Every row gives one point. The window is the flat piece filled in between its corners: a triangle in 3 columns, a solid with four corners in 4, and so on. A path goes straight from each point to the next, and from the last back to the first. List the points from which the path goes on through the window.
(in the rows, 128 means zero)

Window (4 x 4):
[[168 135  73 129]
 [112   7 105 153]
 [176 125 178 119]
 [144 185 125 123]]
Path:
(1): [134  77 106  73]
(2): [174  97 164 148]
(3): [176 135 156 165]
(4): [154 128 158  90]
(5): [115  75 136  98]
(6): [140  76 137 179]
(7): [144  87 143 163]
(8): [139  77 123 114]
Through the window after points: 3, 7

Window:
[[164 188  72 104 195 151]
 [108  54 134 162 104  97]
 [131 169 110 139 113 165]
 [164  69 184 176  78  74]
 [127  72 186 206 129 117]
 [134 179 123  61 175 175]]
Path:
(1): [158  85 157 150  99 135]
(2): [ 97 146 172 150 113  52]
(3): [122 176 118 106 146 133]
(4): [154 149 113  98 126 164]
(5): [204  77 131 134 126 176]
(6): [115 132 141 158 122  65]
(7): [ 85 210 133  97 156 116]
(8): [181 143  98  86 180 189]
(9): [138  87 160 164 103 142]
(10): [112 122 161 156 123  89]
(11): [126 154 125 141 154  72]
(12): [184  76 133 143 172 197]
(13): [140  73 130 146 115 141]
(14): [ 84 165 124 162 107  79]
(15): [133 197 126 114 173 134]
(16): [172 161 112  95 164 171]
Through the window after points: 5, 7, 13

Window, 8 rows:
[[143 222 151 134  90 148  53  86]
 [ 99 105  63  58  74 200  59  85]
 [ 86 115  94 139 161 182 187 139]
 [201 121  75 148 108  90  93 104]
 [173 124  95 144 215 107  99 109]
 [145 101 206 113 150 137  58  86]
 [ 66 157 129 138 195  81 196 149]
 [166 110  82  86 179 110 202 106]]
Path:
(1): [117 153 116  77 163 130 135 197]
(2): [ 97 128 104 134 146 119 138  89]
(3): [123 134 111 140 128 141 125  51]
(4): [141 131 133  96 126 123 111 178]
(5): [142 120 122  91 154 122 124 163]
(6): [ 89 120  99 136 166 126 132  76]
(7): [130  86  81 123 193 118 179  30]
(8): [166 138  97  88 149 129 133 154]
(9): [149 152 108 110 162 121 105 151]
(10): [112 117 107 144 144 116 113  16]
(11): [ 92 113 108 138 145 161 140  67]
(12): [136 123 117  99 146 162 131 173]
Through the window after points: 1, 7, 11

Window:
[[114  59  96 102  64 132  66  89 151 102  81]
 [107  47 141 160  78 161 160 134 145  83 120]
 [149 166  90 134 135 191 123  75  51 155 174]
 [153 148 174 132 130 121 143 167 129 158 184]
 [188 152  97 144 138 110 149  71  66 105 159]
 [133 204 144 130 194 131 163 161 162  95 228]
 [122 171 165  70 164 121 194 125 116 106 173]
 [134  82  52 148  63 159 149 131 160 145  68]
 [ 79 133 142 145 147 128 104 249 134 114  97]
 [ 97  43 121 135 159 130 115 157 155 140  97]
 [ 71  77 103 152  67 101 135  56 137 127 108]]
Path:
(1): [135 110 103 107 114 114 150 140 121 117 176]
(2): [127 166 157 167 145 156 133 116 135 146 134]
(3): [158 165 166 136 149 138 122 104 134 126 139]
(4): [107 131  99 116 144 123 164 159  90 113 215]
(5): [131 104  75 117 127  98 122 155  99 136 177]
(6): [129 158 155 151 139 189 138  98 145 124  78]
(7): [130  99 179 166 161 153 121 122 153 128  63]
(8): [ 98  71  68  94 108 109 126 151 125 133 176]
(9): [110 115  87 108 125 141 147 132 102 126 167]
(10): [161 152 173 145 143 156 143  94 140 137  87]
(11): [115 111 141 138 130 145 137 114 142  99 104]
(12): [ 97  88  82 114  82 124 157 158 111 123 167]
Through the window after points: 1, 7, 9

Window (12 x 12):
[[ 18  61 117 176 105 178  41 122  87  85 162 227]
 [ 83 119 108  80 137 125 116 114 138 129  79 103]
 [133 163 121 114 130  95  98 101 236 168 101 136]
 [ 99 197  32 107 170 133 217 130  60 148 171 208]
 [ 71 192  96 130 131 170 204 174 105 195 169 143]
 [132 131 127 138 192 172 136 152 228 124  86 106]
 [165 133  85  87  97 151 157 139 181 100 126 133]
 [ 83  75 101 187 123  94  53 183 133  27 197 156]
 [102 212 155 142 111 131 103  85 159  97  62 132]
 [125  78 126 179 122 127 138  99 205 128  75  98]
 [108  76 119 192 120 130  50 205  72  86 133 199]
 [177 129 171 122 153 129 109  95 169 113 127  96]]
Path:
(1): [119 105 128 134 158 119 148 156 168 114 120 150]
(2): [ 65 137 146 113 115 103 153 137 179 130 110 152]
(3): [149 198  79 166 143 185  94 118 114 153 137 133]
(4): [152 153 102 143 151 146  81 128 142 123 115 109]
(5): [105 126 140 132 122 133 141 121 158 138 102 162]
(6): [111 144 127 122 122 140 154 150 164 118 123 151]
(7): [116 131  81 130 141 154 129 139 146 134 134 116]
(8): [111 120  58 167 137 148  80 151 121  90 156 155]
(9): [ 89  91 151 147 108 124  95 158 131  88 135 175]
(10): [ 21 137 181 126 103  71 123 175 161  69 118 181]
(11): [118 101  86 166 133 158  91 138 123 110 161 148]
(12): [ 98 128  72 134 123 186  71 124 124 130 128 105]
Through the window after points: 2, 6, 8, 10

Window (14 x 14):
[[193 122 107  60 112 138  50 157 166 153 190  92 128  51]
 [107  66 222 124  76  32 193 165 157 118 133 163 179 182]
 [110  89 230 103 121 106  98 198 157 155  95 117 106 146]
 [ 90 114 156  84 122  98 159 122 102 171 119 138 129 133]
 [124 122 134 140 132 100  91 176 160 156 110  93 206  98]
 [138  19 191  37 204 151 170 112 116 127 168 148 195 111]
 [208 143 119 155 142 173 125 168 108 155 133 150 155  73]
 [126 151 179 168 154 205  79 137 139 144 152 164 135  68]
 [143 145 174 119 121  58  94 104 145 113  70 104 118 140]
 [138 163 177 162  42 184 117 108 138 122  78 103 104 174]
 [ 94 140  76 225 132 111 172 161 105 135 163  89  62 157]
 [179 208 105 127 140  99 185 176 232 117 109 120 131  77]
 [ 98 115  82 178 136  67 113 115 157 174  88 131 107 208]
 [133 137 224  28 146  87  90 138 128 161 154  93 131 193]]
Path:
(1): [158 121 166 149 137 109 166 123 132 192 143  78 141 104]
(2): [171 123 165 146 122  98 131 129 155 164 119  82 120 105]
(3): [105 126 137 125 122 138 120 169 151 113 112 158 148 128]
(4): [101 102 120  86 143 137 105 168 139 109 124 140 129 152]
(5): [180  93 190 148 145  88 153  84 144 205 138 109 156 116]
(6): [173 147 192 154 138 103 152 129 160 205  90  52 121 133]
(7): [114 131 150 129 100 117  99 162 148 122 117 145 126 140]
(8): [ 88 137 164 121 106 137  85 159 108 102 116 173 147 135]
(9): [174  93 181 154 160 162 120 118 155 207 153  88 117 102]
(10): [133 161 173 163 160  99 130 104 205 194 128  43 110 124]
(11): [119 111 155  63  90  93 140 190 113  80 120 184 148 159]
(12): [116 108 127 122 128  96 134 160 136 115 126 128 130 151]
Through the window after points: 4
